Rows are points. The points of each table are mixes of a few directions, plus a little noise. How many directions does each table use, and how many do they share? Where both have some left over, give the other angles between the two spaces (their principal angles), to ten degrees, smallest first.
In the rows, 128 means zero.

First (6 x 3):
[[178 160  47]
 [104 115 164]
 [138 133 113]
 [ 90 104 191]
 [124 126 133]
 [133 132 120]]
Second (7 x 3):
[[116  90 120]
 [128  69 129]
 [121  90 124]
 [135 158 133]
 [ 95 192 103]
 [194 172 174]
 [106 126 113]]
Directions: first 1, second 2, shared 0; angles 70

First:
[[140 114 117  79 203 123]
 [118 107 115 178  45 127]
 [126 149 143 129 134 133]
 [116 126 128 185  39 131]
 [134 124 125 102 167 126]
 [133 150 143  97 184 131]]
Second:
[[122  79 105  85 211 100]
 [155 155 126 128 105 154]
 [148 162 135 128 108 153]
 [106 125 136 166 115 116]
 [123  66  69 222  77 116]
 [103 169 172 145 160 122]
 [110 130 154  80 168 112]
 [159 152 127 108  82 158]
 [122 113 129  90 125 119]]
Directions: first 2, second 4, shared 2

First, 9 rows:
[[125  79 170 160  97 119 173 160 147]
 [152  93 168 161 103 120 172 183 139]
 [103 180  74  83 165 138  71  58 111]
 [103 125 121 121 127 127 121  98 131]
 [210 195  99 112 161 138 100 186  89]
 [106  72 170 160  95 117 169 142 152]
 [148 176  94 102 156 136  90 119 107]
 [ 96 141 105 106 140 131 105  79 128]
 [106  93 150 144 108 122 151 124 144]]
Second (8 x 9):
[[135 105  84  91 131 135  44 164 110]
 [160  91  64 150 138 113  95 132  89]
 [136 135 147 161 143 123 194  93 123]
 [152 139  98 146  98 155  85 119 116]
 [115 151 174 122 136 140 172 110 140]
 [113 158 154  71 135 176  94 136 133]
 [ 96 111 135 138  78  71 123 178 185]
 [119 138 173 145 158 114 220  95 130]]
Directions: first 2, second 4, shared 0; angles 40, 80

First (11 x 12):
[[202 139 130 134 121 167 105 131 125 157 129 100]
 [117  63  61  91 166 117 156 112 161 122 170 142]
 [125 171 210 202  63 122 116 137  93 160 111 156]
 [133 115  89 128 131  58 106 106 151  91 114 108]
 [ 96 136  95 113 150  91 115 127 131  96 111 128]
 [147 171 167 141 115 158 117 154 109 158 160 114]
 [ 60 121 146 128 118  52 152 120 144  84 150 126]
 [128 162 164 141 120 180 124 151  97 157 114 145]
 [185 194 159 140 118 173  87 155 102 156 122  92]
 [134  61 102  67 160 159 173 103 164  96 115 106]
 [ 81  75  87 121 148 132 157 114 131 130 112 192]]
Second (11 x 12):
[[ 79  86 160 176 192  91  84  85 128 140 114  95]
 [ 97  98 145 166 167 100  96  97 125 137 108 116]
 [172 164  93  94  62 157 165 164 125 119 124 173]
 [166 169 126  61 100 170 174 176 140 116 194 102]
 [105 105 132 166 148 103 102 102 122 135  96 137]
 [154 145  99 119  82 139 145 144 122 124 105 172]
 [137 138 125 114 119 138 138 138 129 126 139 126]
 [148 134  85 147  73 124 131 129 113 128  63 206]
 [106 116 162 122 179 124 119 121 138 130 172  68]
 [160 165 137  59 116 171 170 171 143 115 205  86]
 [ 88  89 142 184 170  89  85  85 122 139  89 126]]
Directions: first 6, second 2, shared 1; angles 70

First:
[[150 155 157 143 189 121 117  86 104  93 113 207 119  77 169 117 101 140]
 [139 151 124 125 132 143 138 115 115 129 141 120 177 105 112 116  76 126]
 [106 133 120 118 104 190  60 119 166 151 119  96 132 101 102 114 135  99]
 [103 154 176 142 193  91 123 107  94 103 107 203  74 136 159 159 165 151]
 [138 104  88 120  85 142 153 173 137 158 154  74 155 169  90 156 135 105]
 [ 94  60 159  93 109 163 103 157 136 140 149  90  74 181 169 152 176 112]
 [205 147  45 178  93  73 166 135 167 122  96 153 158  85  90  87 117 138]
 [ 89 120 156 104 118 100 166 132 104 128 148  82 132 169 134 120 118 155]]
Second (10 x 18):
[[142  97  74 131  75 154 117 173 167 162 133  85 131 155  87 153 166  93]
 [154 138 149 149 162  58 173 101 106  84 110 188 109 105 177  92 107 173]
 [121 133 101 132 104 128 126 148 143 149 125 103 134 147  88 145 152 118]
 [187  94  83 161 115  72 178 165 139 117 116 167  97 150 140 144 167 133]
 [ 98 193 126 137  94  63 142  69 154 111  89  86 165  72  98   9  75 191]
 [141  91 134 113 125 176 105 136 135 131 145 124 124 123 156 134 120 103]
 [ 98 146 189 105 176 160 103  89  94 112 141 145 134 105 164 121  88 133]
 [100 112 163  93 152 220  75 133 109 149 161 115 133 141 136 181 125  83]
 [113 142 181 117 185 136 124 102  85 108 139 170 120 121 167 143 107 136]
 [127 133  79 142  91 113 137 164 149 157 121  99 132 163  68 159 172 115]]
Directions: first 6, second 4, shared 4

First:
[[150 128 101 125 128 118 142 115 129 144 128 109 114  93 140 140 114 143
  142 143 100 129 134 135]
 [138 162 132 159 160 114 103 149 144  97  78 129 148 125 109  87 124 127
  113 115 129 141 169 108]
 [113  82 136 141 112 157 177 145  89 139 171 121 174  99 105 157  69 143
  144 115  92 121  69 149]
 [119 107 130 115 116 133 144 120 121 142 159 121 121 123 133 148 127 127
  138 135 118 119 115 136]
 [ 77  75 147  81 132  95 178  89 138 151 228  61  69 115 133 177 164  93
  170 154  61  86 172 125]
 [169 138  85 129 126 121 142 114 129 149 115 112 116  85 145 137 105 154
  143 147 101 136 128 139]
 [156 183 124 125 108 152  47 137 138 113  47 209 125 205 156  88 175 125
   79 119 247 159 100 124]
 [129  98 113 104 106 132 162 106 115 162 175 108 107 106 144 166 118 134
  153 146 101 115 103 146]
 [172 198 106 133 123 136  49 134 148 110  31 192 120 179 155  81 166 135
   85 124 224 164 126 119]
 [105 155 161 130 143 118  82 139 148  93  99 152 123 185 121  95 177  99
   99 114 179 129 159 104]
 [ 79  79 171 165 154 130 182 165 104 105 176  89 192  91  67 136  65 125
  144  98  55 107 129 123]]
Second (11 x 24):
[[141 110 111 129 124 129 158 122 119 147 146 104 129  86 129 147  95 145
  149 136  87 126 117 140]
 [ 72  79 186 127 135 151 137 147 123 113 162 122 159 144 102 135 122 114
  130  98 122 114 108 116]
 [125  96 130  84 101 166 114 105 140 164 133 141 115 139 168 158 152 136
  134 130 156 135  73 128]
 [148 120 188 161 144 124  89 147 137  88 109 100  66 107 123  78  92 161
  151 105 152 121 160 119]
 [160 191  79 154 141  85 135 130 122 116 102 134 131 122 116 108 129 120
  111 149 114 134 178 136]
 [137 151  77 113 118 120 143 113 125 152 123 146 149 135 139 150 149 115
  114 150 120 137 121 136]
 [ 91  87 126 101 116 154 160 120 120 156 167 130 171 132 128 172 133 115
  130 126 104 125  81 130]
 [ 88 175 100  91 118 129 107 120 137 133 107 204 183 229 136 139 228  62
   63 139 185 142 118 115]
 [109 126 235 210 178  98 101 189 124  30 122  87  99 118  60  42  72 137
  140  78 131 103 211 106]
 [145  58 155  96 102 178 116 105 140 166 145 102  75  86 173 154 101 178
  174 120 137 128  65 133]
 [192 216  21 142 130  74 149 110 121 144  91 140 130 109 136 126 135 124
  110 177 101 144 175 149]]
Directions: first 4, second 4, shared 2; angles 30, 90

First:
[[164 139 179 135 110 213 181 195 111 116 202  86 160 122  60 135  98  92
  134 144 161 113  93 198  96 138 126  60   7  93 155 158]
 [122 126 119 127 131 115 119 117 130 131 117 135 123 129 139 127 133 133
  127 125 123 130 134 118 134 127 128 139 147 134 124 124]
 [110 122 103 124 137  85 102  94 136 135  90 150 113 132 163 125 144 146
  124 121 112 135 146  93 143 123 129 162 187 146 115 114]
 [110 122 103 125 137  84 101  94 136 134  89 151 111 132 164 125 145 147
  124 120 111 137 147  90 144 123 129 163 189 146 114 112]
 [127 129 129 128 128 127 128 128 128 127 128 128 129 128 127 128 128 129
  128 129 128 128 128 128 128 128 128 128 128 128 128 128]
 [134 130 136 128 124 143 136 140 126 127 141 120 133 128 117 129 122 123
  128 130 134 124 122 139 123 130 127 117 109 122 131 132]
 [131 129 131 129 127 134 132 133 127 128 133 125 131 127 123 128 126 126
  129 129 129 127 125 133 125 129 128 123 120 124 130 130]
 [129 128 129 129 127 130 129 128 128 127 129 126 130 129 128 128 127 128
  128 129 129 128 127 129 128 128 128 127 126 127 129 130]
 [125 128 126 127 130 123 125 124 129 128 124 131 126 128 132 128 129 130
  128 127 126 128 130 124 131 127 128 132 135 131 127 126]]
Second (11 x 32):
[[137 131 141 130 123 150 142 145 123 125 147 117 136 127 110 130 120 119
  130 132 137 124 118 146 120 130 128 110  97 119 135 136]
 [137 131 140 130 123 148 141 144 124 124 146 118 136 126 111 130 120 120
  130 132 136 124 119 145 120 130 128 111  99 120 134 135]
 [141 132 145 131 122 157 146 151 123 123 153 114 139 127 105 130 117 116
  130 133 139 123 116 152 117 131 128 104  87 116 137 138]
 [111 123 104 125 137  87 103  97 136 134  93 148 113 131 160 125 143 145
  125 121 113 135 145  95 143 124 129 161 184 144 115 114]
 [136 130 139 129 124 147 140 143 125 125 145 119 135 127 112 129 120 119
  129 131 135 125 120 143 121 130 127 112 101 120 134 135]
 [137 131 140 130 123 149 142 145 124 125 146 118 136 127 111 130 120 119
  130 131 136 124 119 146 120 130 127 111  98 119 135 135]
 [139 131 144 130 122 154 145 148 123 124 151 115 138 126 107 130 118 117
  130 133 138 123 117 149 118 131 127 107  91 117 136 137]
 [140 132 145 130 121 157 146 150 123 124 153 114 139 126 105 131 117 116
  130 133 139 123 116 151 117 131 127 105  87 117 138 138]
 [110 122 102 124 138  85 101  94 136 134  91 150 112 131 162 125 144 146
  125 121 112 136 146  93 144 124 129 163 189 146 114 113]
 [126 128 126 128 129 124 126 125 129 128 125 130 126 128 131 128 130 130
  128 128 126 129 130 125 130 128 128 131 133 129 127 126]
 [ 94 118  80 122 146  48  78  65 144 140  58 168  97 133 193 122 158 161
  122 113  97 142 162  62 158 119 129 193 241 161 102 100]]
Directions: first 1, second 1, shared 1

First (8 x 32):
[[118 154  35  67  83 184 191  55 141  78 117 119  73  24  85  28 118 115
   80 125 121 212 125 130  86 126 196 135 153 141 140  80]
 [141 125 150 157 156 131 107 166 132 151 105 118 121 158 110 143 151 125
  152 124 140 140 118  71 138 105 114 146 125 114 148 133]
 [114 127  71 186 123 159 123 121 109 149 119 113 136 152 100 189  92 111
  156  64 143 120 103  63 142 158 191 171 125 109  99  33]
 [143  74 178 148 157  79 112 155 120 124 133 149 170 178 167 158 135 157
  145 155 103  49 168 150 109 117 115 117 120 128 129 186]
 [121 171 102  56  95 157 145  79 139 111 162 125 102  55 121  71 134 143
   91 157 138 156 141 224 106 142  95  92 145 152 143 147]
 [132 131 177 106 132  97 125 145 137 123 130 139 129 131 155 108 144 126
  115 157 119 133 128 151 142 112  85 105 121 136 133 181]
 [117  91 182 160 128  54 132 156 116 118 118 156 170 184 192 166  97  96
  125 113  93  93 108 101 175 132 144 126  98 122  75 136]
 [139 152 129 145 149 162  89 147 129 170 139 106 122 143  95 161 153 151
  159 128 165 120 133 133 125 130  84 133 136 122 157 128]]
Second (10 x 32):
[[118 135 152 156 129 124  75 174 162 163 114 138 142 157 144 160 148 174
  171 140 180  78 160 175 104 134  84  99 143 140 143 156]
 [146 108 102  99 138 110 164  77 114  90 125 116 106  84 107  59 102  93
   80 138  59 173 110 104 113  93 179 131 112 110 140 141]
 [148 113 127 151 175 151 116 130 102 147 150 109 144 156  86 170 143 128
  145 119 116 108 134  98 140 122 115 163 124 106 142 121]
 [116 151 121 109 110  95 142  87 111 119 144 120 121 102 139 108  73  68
   81 108  84 172  68 133 174 134 145 113  98 115  93 114]
 [132 137 192 119  60  97 136 199 134 122  93 157 108 167 237 133 155 180
  166 160 202 115 132 111 110 151 116 100 139 179 119 144]
 [112 114  89 152 146 107 133 100 149 116  90 123 123 102  87  88  84  64
   96  93  72 175  94  82 141  93 192 138 110  92 117 106]
 [ 98 153 149 113  63 145 124 179 172 127 107 167 128 132 193 135 170 197
  165 150 226  95 176 191  97 168  92  94 169 187 120 131]
 [148 124 146 129 149 171 114 152 109 148 163 123 145 160 118 182 180 185
  168 148 168  75 174 149 114 147  74 147 149 142 151 138]
 [126 117  77 145 184 200 141  95 108 134 165 110 156 124  32 170 145 105
  127  88 105 125 143 101 158 134 129 196 138  99 126  73]
 [136 129 126 106 125  79 134  87 119 112 129 117 109  96 137  75  80  87
   82 137  68 164  88 136 130 103 154  99  98 111 127 156]]
Directions: first 5, second 6, shared 3; angles 40, 90

First:
[[163 149  98 130 166  82 107 144 111 140 135 129 149 100 124 151 143 152
   88 144 125 168 114 146 150 163  85 150  99 156 127 128]
 [ 82  71 133 140  71 157 188 100 158 138 131 122 126 152 130  84 112 101
  159 111 159  69 153 106 116 100 204 104 145  86 140 133]
 [135 145  81  89 130 120 117 133 139 175 126 120 157 135 138 154 147 118
  126 128 136 140 137 161 139 153 121 100  96 158  91 135]
 [136 122 123 137 138 114 136 139 125 127 136 130 133 115 123 123 132 141
  105 135 126 135 125 125 138 135 117 150 133 127 140 129]
 [110 140 111  85 104 159 121 117 149 161 116 120 136 160 143 143 134  97
  166 115 135 113 145 149 117 124 151  76 115 141  87 133]
 [134 143 148 118 141 146 116 154 124 110 128 133 113 128 125 132 132 137
  117 132 101 137 124 125 126 119 100 150 159 131 128 128]
 [109 122 153 106 114 178 144 157 144 117 130 131 109 146 127 112 131 123
  127 124 103 108 141 117 121 101 127 144 186 114 124 134]
 [155 133 176 219 159  68  95  80  74  56 123 138 100  89 114 125  93 155
  136 136 139 154  85  95 117 128 119 150  91 112 187 105]]
Second, 11 rows:
[[112 147 175  95  84 198 127 129 115 124 110 144 134 150 167 134 117  79
  162 143 162 117 144 148 137 108 161 100 153 124 110 135]
 [102 162 209  72  50 249 126 130 105 119  96 153 140 165 195 137 109  44
  189 152 186 109 157 164 145  94 185  80 173 120  96 140]
 [129 128 126 127 129 125 128 128 129 128 129 129 126 127 126 128 129 128
  125 128 127 129 128 128 129 128 127 128 126 128 127 128]
 [130 124 120 133 137 115 128 129 133 129 132 126 126 124 121 128 130 137
  121 126 123 130 123 125 127 133 121 133 123 129 131 127]
 [131 124 124 134 134 121 129 128 130 128 129 126 126 125 122 127 127 135
  124 126 124 131 124 125 126 130 126 132 125 129 130 127]
 [150 100  63 172 189  30 129 128 146 134 154 107 118 100  76 121 142 195
   81 108  81 143 106 100 116 155  83 167  93 133 154 117]
 [119 140 158 108 101 173 127 129 120 125 117 138 133 143 153 132 120  97
  150 137 148 121 139 141 134 116 149 110 145 126 117 132]
 [144 106  79 162 176  51 129 128 142 132 150 112 120 105  85 122 139 180
   90 112  91 141 111 107 119 149  93 158 100 133 149 120]
 [139 113  95 152 158  78 128 128 137 131 140 117 122 113 100 123 137 162
  103 118 104 137 116 115 123 144 103 146 109 131 142 123]
 [138 116  98 148 155  84 129 127 136 130 139 119 123 116 105 124 133 160
  105 119 107 134 118 117 123 140 108 145 112 130 140 125]
 [116 144 164 103  93 182 128 129 117 124 114 141 133 144 158 132 120  92
  156 139 155 119 141 144 136 114 153 107 148 125 114 134]]
Directions: first 4, second 1, shared 0; angles 40

First, 8 rows:
[[118 146 112 126 151 126 149 201  88 133 102 128 192 204 107 165 142 168
  138 120 141 126  87  77 164 125  87 153 223 106 106 112]
 [129  89 115 148 127 177 127 109 100 144 144 162 144 157 160 169 149 183
  131 158 108  84 100 152 129  96 160 142 102 194  64 139]
 [144 101 147 115 108 108 144 122 144 137 144 140  90  84 106  73 109  83
  128 132 113 125 161 150  73 150 162 112  84 123 170 160]
 [169 164 122 160 161 139 142  95 122 138 160 146  69 101 171 134 147 108
  144 121 103 113 125 156 134 148 142 117 113 146 102 144]
 [ 80 125 127  98 107 109 106 164 140  99  85 100 193 167  91 134 111 156
  110 123 168 157 130  83 150 105  96 144 165 102 152  95]
 [142 116 132  74 162  50 104 153 156 143 110 130  97 126 121  69 119 111
   94  92 111 166 148 128  67 140 167 138 117 111 175 153]
 [119 120 145 152  88 179 105  66 140 140 142  76 118  58 136 150 119  88
  137 143 135 133 126 156 147 130  82  91 102  98 138  97]
 [124 164 125 152 119 138 147 115 135  90 136 142 121 126 132 132 127 128
  142 135 146 119 146 122 160 129 129 127 121 144 119 124]]
Second (9 x 32):
[[141  77 133 158 118 104 118 143 101 182 161 156 118 126 127 124 119 105
  140 158 114 125 110 126  77 109 125 130 149 128 144 148]
 [111 119 145 131 118 143 118 128 106 120 118 134 130 139 130 130 129 138
  139 118 112 121 121 141 133 136 106 125 137 123 114 127]
 [159 116 107 138 136  95 137 135 145 165 159 134 122 112 125 124 122 103
  118 157 143 136 131 109  97 107 157 134 125 134 155 140]
 [181 113  91 143 145  73 144 138 162 187 179 134 118 100 122 121 118  86
  110 175 157 142 134  96  80  93 179 138 119 140 173 146]
 [183 101  93 149 142  69 142 142 155 198 185 140 116 100 122 121 117  80
  112 182 153 141 130  96  68  90 177 140 125 140 177 149]
 [ 64 122 179 124 100 188 101 123  68  79  78 134 136 165 135 135 135 174
  159  81  82 107 112 169 165 164  59 115 150 112  76 115]
 [ 73 217 144  72 133 200 133  99 150   7  43  80 150 149 132 138 148 192
  122  52 133 123 152 152 241 180 100 117 101 121  74  85]
 [117 169 124 103 137 148 136 115 151  85 101 105 136 130 129 130 135 147
  118 104 140 130 143 130 170 143 131 125 111 128 115 111]
 [123 116 137 133 122 131 122 130 113 133 128 135 127 133 129 129 128 130
  136 128 119 124 122 134 122 129 118 127 135 126 124 131]]
Directions: first 6, second 2, shared 0; angles 40, 60

First:
[[192 118 126  97 115 131 146 181 132 141 131 120 133 115 111  82 170 208
  125 131  86 249 118 107  85 113 146  87 149 112 194 108]
 [ 79 127 124 138 146 127 116 104 125 122 126 127 128 133 140 152  97  76
  129 122 156  58 146 135 160 135 122 143 118 141  80 156]
 [ 72 121 118 130 148 135 116 110 122 126 125 119 130 128 141 146  95  79
  129 120 152  66 155 129 162 133 122 132 121 142  84 170]
 [150 131 137 131 124 120 129 129 134 124 131 142 123 133 127 126 138 142
  133 130 124 141 111 126 116 130 129 135 130 121 135 102]
 [119 106 121  97 155 128 129 153 134 131 138 127 129 126 138 108 116 135
  134 112 127 158 145 101 136 123 142 106 137 131 108 148]
 [181 153 145 156  90 121 134 115 131 126 124 144 124 133 112 136 162 159
  126 146 113 142  85 149  94 134 119 150 123 114 175  69]
 [177 122 150 114 136 105 132 150 150 124 147 165 116 138 131 107 139 168
  144 120 118 183  95 103 108 129 142 135 140 116 127  76]
 [106 124 106 119 124 148 131 137 112 139 115  92 141 113 121 122 130 125
  113 131 120 134 158 136 134 121 127  99 128 133 149 174]
 [123 161 124 173  84 142 127  89 108 129 106 106 135 124 109 160 146 110
  109 154 130  74 122 177 119 134 103 147 109 131 169 124]
 [126 140 147 151 134 110 118 100 138 115 136 163 115 144 138 150 112 102
  141 125 149  78 105 133 136 140 120 169 119 128  92  96]
 [ 84 107 108 102 155 136 125 142 122 133 129 108 136 119 139 120 104 108
  127 116 135 124 166 112 153 121 135 102 132 138 101 183]]
Second (10 x 32):
[[103 130 107 131 114 147 134 117 104 131 113  82 143 109 122 138 135 117
  100 141 117 127 149 158 121 125 127 101 117 119 167 164]
 [135 128 134 127 133 122 126 129 134 124 132 141 123 132 130 126 127 130
  135 126 129 128 120 123 127 128 127 135 129 127 119 117]
 [103 131 104 135 112 149 132 114 100 130 111  77 144 106 121 141 137 116
   96 143 116 127 148 163 118 127 129 100 113 116 174 162]
 [137 121 132 109 144 122 123 160 149 140 136 151 121 140 126 103 117 142
  158 113 139 131 141  85 155 119 124 134 148 156  87 137]
 [ 89 132  96 134 105 161 136 112  90 135 103  58 150  97 118 142 139 112
   86 146 110 128 158 173 118 125 127  86 111 116 190 183]
 [130 129 129 129 129 126 126 128 131 128 129 133 126 131 130 128 128 127
  131 127 129 127 125 126 129 128 128 131 128 128 125 124]
 [136 115 133  99 150 125 121 176 154 147 137 155 119 145 123  90 115 147
  170 105 143 131 154  67 167 114 120 133 156 171  70 147]
 [149 141 151 160 118 105 130  80 126  99 136 150 119 130 141 163 138 119
  109 139 122 121  72 168  88 149 136 155 107  85 152  60]
 [138 138 139 152 117 118 131  91 121 108 129 134 127 125 135 157 135 117
  108 142 122 124  93 165  97 142 135 141 108  94 156  88]
 [163 118 155 104 159 103 118 173 175 138 151 201 104 162 133  91 112 154
  189  99 150 134 121  53 163 121 124 163 160 166  43  98]]
Directions: first 3, second 2, shared 1; angles 40
